Each row is a point. Examples show where two turns around zero, p and q, send a point. Where does a point land after both, in the order given? Backwards means that the second turn is done in reverse. Each puzzle has new turns, and all numbers are rounded.
In the rows, zero is written as 128.

Turn p:
[ 93 121 144] -> [107 142 157]
[147 172 103] -> [163  87 127]
[134 124 136] -> [120 128 121]
[137 123 134] -> [122 128 118]
[130  76 110] -> [136 179 109]
[126 152 142] -> [119 104 138]
Turn q:
[140 117 136] -> [110 131 131]
[ 91  94 174] -> [110 166  75]
[117 131 107] -> [143 110 122]
[137 121  98] -> [126  96 133]
[140 151 140] -> [135 145 150]
[143 155 113] -> [144 120 157]
Where do these land?
p, then q backwards: [114 112 128] -> [135 134 147]
p, then q backwards: [163 130 138] -> [106 101 117]
q, then p: [100 134 101] -> [144 141  95]
p, then q: [ 94 159 106] -> [ 92 164 136]
q, then p: [157 104 137] -> [114 140 162]
q, then p: [140 129 159] -> [124 105 152]

Turn p:
[108 155 149  99 159 159] -> [133 120 170 134 170 102]
[103 157 109 110 131 103] -> [137 136 124 104 125  83]
[123 109 146 122 134 116] -> [117 102 127 118 130 134]
[148 150  98 100 130  94] -> [158 146 101  89 137 114]
[133  95  98 150 112 155] -> [102 161 134 136 105 161]
[147 114 150 154  94 131] -> [138 113 121 154  99 159]
[135 116 146 160 138 136] -> [111 117 118 159 132 143]
Turn q:
[176  89 126 154 144 129] -> [184  93 141 123 142 130]
[104 146 157 116 127 127] -> [102 155 138 143 137 135]
[114 143 130 130 111 140] -> [110 133 118 144 125 116]
[ 88 104 144 128 184 107] -> [142 176 126  95 167 157]
[123 131 120 100 100 133] -> [ 96 111 119 132 114 137]
[138 118 106 160 120 132] -> [149 110 114 122 131 100]
[157 138 129 123 150 157] -> [158 129 129 152 104 144]
[126 153 112 112  89 101] -> [ 85 114 139 114 103 107]
Where do these land?
p, then q: [111 108 121 126 139 135] -> [110 146 120 130 140 136]
p, then q: [108 167 110 141 116 149] -> [121 138 166 127 125  91]
p, then q: [132 103 200 123 131 115] -> [158  95 102 125 178 156]
p, then q backwards: [211 145 115 132 132 174] -> [114 102 176 127 197 168]
p, then q: [146 109 123 117 110 109] -> [120 105 112 139 110 144]
p, then q: [114 148 125 137 143 105] -> [126 129 134  91 125 120]
q, then p: [115 109 124 129 134 129] -> [124 142 132 119 144 128]
q, then p backwards: [110 116 110 140 118 119] -> [123 129 121 121 147 103]
q, then p: [107 148 124 107 127 116] -> [134 129 150 127 115 100]

Turn p:
[154 117 148 113 169 129 121 133] -> [103 167 129 131 149 136 149 138]
[141 157 139  92 135  99 149 109] -> [110 130 121 140 130 171 139  88]
[104 109 117 106 101 108 105 127] -> [122 129 147 104  89 127 103 118]
[120  88 145 120  95 121 121 140] -> [136 153 136 126  85 103 121 123]
[137 105 135 139 136 151 112  75] -> [125 150  78 102 140 122 107 139]
[131 144 113 135 153 123 160 123] -> [115 106 122 138 159 126 142 111]
[144 152 128 186 149 135 125 173] -> [156 106 145 135 157 116 177 169]
[134 126 104 108  93 131 116 151] -> [153 133 166 127 117 130 102 119]
[ 86 155 124 151 121 155 144 121] -> [131  78 108 150 125 122 111 148]
Turn q:
[122 134 128 157 106 140  95 111] -> [119 131  90 157 128 127 125 151]
[124 152 118 134 115 158 106 113] -> [143 136 102 161 116 120 112 132]
[102 143 100 156 117 124 141  97] -> [111 133  94 118 134 114  84 130]
[150 143 163  88 118 133 103 135] -> [172 101 142 148 116 133 156 141]
[133  88 131 132  91 112 143 119] -> [103 127 144 108 122 138 122 174]
[125 122 148 157 160 132 145 143] -> [120 154 131 119 163 119 149 113]
[138 155 122 111 142 116 147 151] -> [155 125 136 107 128 143 127  98]
[ 99 144 102  93 159 114 121  93] -> [123  85 126 128 115  92 101  91]
[151  88 145 144 119 108  89 149] -> [ 98 121 126 137 123 156 180 153]
[149  89 115 145 135 121 166 131] -> [ 99 160 148  88 121 127 134 135]
[115 150 134  92 146 150 151 167] -> [164 134 168 138 141 139 118  90]
Where do these land?
p, then q: [127 108 126 141 138 101  87 127] -> [157 105 164 128 127 141 114 125]
q, then p: [138 125 108 145 132 106 110 176] -> [126 113 100 154 145 117  85 135]
p, then q: [ 91 121 145 137 107 146 123 120] -> [108 124 119 135 114 169 124 143]
q, then p: [149 134 119  93 105 168 154 102] -> [174 151 146 121 101 159 152 129]
p, then q: [125 165 136 100 139 151 140 113] -> [106 160 111 162 132 116 127 116]
q, then p: [126 147 107  91 111 129 155 110] -> [147 168 137 105 106 147 122 134]
q, then p: [122 116 113 171 152 127 110 133] -> [109  79 120 125 136 127 112 123]
q, then p backwards: [138 113 166 139 113 124 107 141] -> [138 154 149 148 155 132 122 147]
q, then p backwards: [138 167 118 123 126 124 177  94] -> [136  95  98 148  90 140 105 101]
q, then p backwards: [126  85 141 140 156 104 118 164] -> [137 141 127 116 179  87 136 142]

Turn p:
[146 136 123 152 128 134 103 118 119] -> [109 122 107 122 106 125 143 131 143]
[144 124 166  96 129 152  39 110 101] -> [ 65  74 107 108 123 115  77 146 167]
[143 134 110 114 135 142 122 149 139] -> [119 148 109 130 145 121 124 148 123]
[116 109 121 119 169 137 148 137 130] -> [153 140 139 122 149 155 126 154 137]
[147 109 111 108 127 151 140 140 135] -> [139 157 107 118 147 127 109 132 131]
[140 117 111 129 129  74 157 122 114] -> [119 160 156 141 129 157 145  91 131]
[135 101 127 146 114 131 147 151 130] -> [147 159 131 116 105 129 118 125 117]
[146 145 166 139 120 112 150 122 117] -> [118 114 139 100 121 139 141 100 100]
[131 117 106 132 116 145 139 108 143] -> [153 139 111 129 133 112 134 115 145]
[ 33 179 121 138 116 128 149 131 130] -> [175  77 147 197 126 121 148 141  86]
[127 137 144 135 127 103 114 120 152] -> [111 120 154 124 126 106 145 126 129]
Turn q:
[ 99 103 140 104 141 118 118 146  94] -> [114  98 129 136 123 136 178 146 127]
[157 107 134 135  99 112 122 133 161] -> [137 105 144 138 137 109  88 123 105]
[143 130 157 100 124 133  97 125 162] -> [169 108 119 109 145 127 117 143  99]
[153 103  89 159 146 152 155 129 114] -> [117 139 160 149 128 140 108 118 185]
[154 166 119 124 123 109 149  95  95] -> [129 174 109 149 153  97 143 107 137]
[ 93 141 151 108 167  94 104 138 117] -> [111 107 109  92 144 138 180 124 109]
[122 160 150 120 115 139 147 161 121] -> [127 160 147 113 111 117 145 150 103]
[ 99 133 110 108 136 134 149 146 124] -> [116 129 127 110  99 116 148 142 147]
[135 126  98 156 124 134  94 104 132] -> [115 127 100 141 146 151  91 125 142]
[125 111 132 167 105 156 143 104 161] -> [144 132 134 143  94 150  81 103 124]
Where do these land?
p, then q backwards: [130  96 143 113 139 119 142 103 136] -> [154 125 124 137 164 135 140 130 146]
q, then p: [135 101 126 162 122 147 136 163 138] -> [126  95 136 107 104 107  99 142 120]
q, then p backwards: [140 113 150 117 129 131 124 114 102] -> [104 146 106 130 136 123 146 119 131]
p, then q: [106 205 125 137 146 135 143 132 123] -> [102 133 176 161 108 138 151 116 171]
q, then p: [133 130  85 110 130 131 140 142 126] -> [122 143 161 140 136 101 132 140 116]
p, then q: [106 118 148 133 135 125 128 109 139] -> [150 108 146 133 135 124 128 121 114]
p, then q backwards: [140 205 143 126 144 110 138 111 140] -> [111 119 161 115 147  69 104 144  96]
q, then p: [122 105  71 155 143 108 133 100 119] -> [159 121 149 145 128  85 151 143 169]
p, then q: [125 128 150 119  98 112 137 150 124] -> [124 132 106 154 141 142 149 130 110]
q, then p: [137 102 145 122  76 152 132 132 137] -> [100 138 118 114  72 128 118 122 119]
q, then p: [134 106 122 113 145 137  54 152 124] -> [147 161 124 113 132 151  94 190 135]

Turn p:
[146 123 149 143 115 137 125 129 131 146 150 121] -> [ 98 126 138 138 137 118 149 123 118 119 115 120]
[125 159 115 147 151 128 116 121 128 130 127 129] -> [132 142 131 151 107 153 117 123 130 133 129 111]
[127 130 150 157 166 137 134 152  95 128 128 111] -> [ 86 130 113 116 125 142  98 104 127 140 125  98]
[104 102 127 126 120 123 112 125 140 130 113  94] -> [142 118 108 142 138  99 122 107 135 145 112 142]
[117 109 147  99 105 108 102 128 114 140 110 132] -> [138 119 136 108 137 102 134 143 158 147  97 138]
[154 119 116 133  96 129 133 144  88 152 124 139] -> [121 146 155  87 124 119 136 128 101 125  99 127]
[132 148 117 106 152 157 143 116 136 126 144 141] -> [130 141 120 136 139 165 125 140 133  95 142 133]
[150 129 102 139 124 107 135 154 177 123  86 118] -> [145 136  88 134  80 105 144 139 100 143 144 143]
[116 146 133 113 124 149 115 115 122  93 143 160] -> [149 105 147 120 132 156 136 128 156 103 143 115]
[103 144 139 141 125 125 125 146 138 129 143 126] -> [110 122 138 139 114 132 133 106 145 135 139 138]
[124  90 107 111 168 104 131 109 100 102 149 133] -> [146 104 127 118 173 158  94 145 110 159 135 127]
[125 123 132 127  99 133 138 110 148 137 123 155] -> [136 120 149 134 121 105 135 146 129 101 132 143]
[141 143 130 123 120 129 156 116 147 127 124 105] -> [128 155 115 140 136 110 139 129 122 117 153 127]
Turn q:
[ 92 120 131 125 118 122 119 141 134 149 128 141] -> [127 137 133 112 102 158 121 131 114 135 116 131]
[122 137 128 113 107 135  99 129 127 132 129 109] -> [104 142 123 119 123 141 116 128 137 103 138 133]
[143  97 119 128 162 140 142 139 132 126 131 122] -> [143 109 125 131 158 123 122 100 117 143 118 139]
[158 125 103 138 151 100 133 141 120 129 144 136] -> [127  90 108 136 137 117 133 135 140 158 128 145]
[ 96 168 142 139 115 140 117 121 143 121 151 150] -> [129 121 150 134  81 146 138 130 134 108 144 101]
[122 113 136 123 103 144  95 103 135 113 119 139] -> [129 155 111 125 103 114 109 117 113 102 141 121]
[154 127 113 113 169 117 146 129 144 140 115 117] -> [135 108 120 133 175 134 140 132 111 147 142 138]
[127 150 151 132 106 139 124 145 133 131 115 159] -> [153 135 128 103 103 134 149 140 138 108 128 118]
[112 150 132 150  88 146 127 144 149 119 133 129] -> [137 131 164 115  95 128 127 135 143  99 137 138]
[156 120 139 111 152 114 152 133 101 123 153 110] -> [110 102 116 145 165 116 138 126 138 133  95 120]
[122 122 117 136 117 155 121 102 109 148 112 126] -> [143 164 123 136 131 135 100 125 142 132 136 118]
[138 129 127 138 173 102 140 146 109 109 117 111] -> [111 117 128 131 154 113 164 111 134 166 123 137]
[ 95 127 118 101  75 137 129  98 118 110 120 133] -> [108 160 143 110 107 111  88 150 117 111 130  95]
[154 108 137 145 155  99 147 120 136 142 125 110] -> [135 123 119 161 155 121 147 135 114 147 114 157]
Where do these land?
p, then q backwards: [130 134 133 129 138  77 122 144 139 134 124 120] -> [116 131 105 150 139  90 129 120 111 130 116 137]
q, then p: [120 132  83 118 131 144 108 134 126 150 129 127] -> [131 113 127 150 140 155 146 124 136 112  97 142]
q, then p: [123 146 137 125 135 150 114 139 142 128  97 131] -> [126 142 128 127 156 146 142 134 132 109 150 122]
p, then q: [113 124 116 122 119  99 122 121 145 107 134 119] -> [151 110 110 150 130 135 125 140 132 132 113 140]
q, then p backwards: [114 116 125 161 129  98 122 130 135 123 138 119] -> [115 128 120 143 122 106 121 146 151 154 134 131]
p, then q: [123 105 116 120 142 128 110 112 129 125 127 145] -> [145 133 108 113 136 121 128 107 131 130 125 147]
p, then q: [112  98 127 120 105 124 134 133 139 133 108 120] -> [126 119  98 121 119 117 132 150 111 149 127 131]
q, then p: [135 145 143 123 134 149 122 115 132 143 142 118] -> [131 115 114 141 129 134 128 109 115 115 142 109]
p, then q: [129 141 142 118 115 149 118 149 134 133 143 150] -> [140 129 155 114 126 113 124 126 103 116 120 113]
q, then p: [209 133 134 176 123 137 133 146 119 120 141 120] -> [132  94 119 147  98 123 134 182  79 142 168 137]
q, then p: [117 149 140 117 129 124 120  90  98 128 120 154] -> [129 165 120 141 127 123 142  86 117 141 134 136]
q, then p backwards: [125 123 136 117 124 151 225 132 125 126 139 124] -> [136  97 131 130 100 118  92  63  81 136 141 149]
q, then p backwards: [114 119 133 117 139 134 116 119 100 115 121 117] -> [131 139 141 140 133 133 131 136 109 136 129  97]
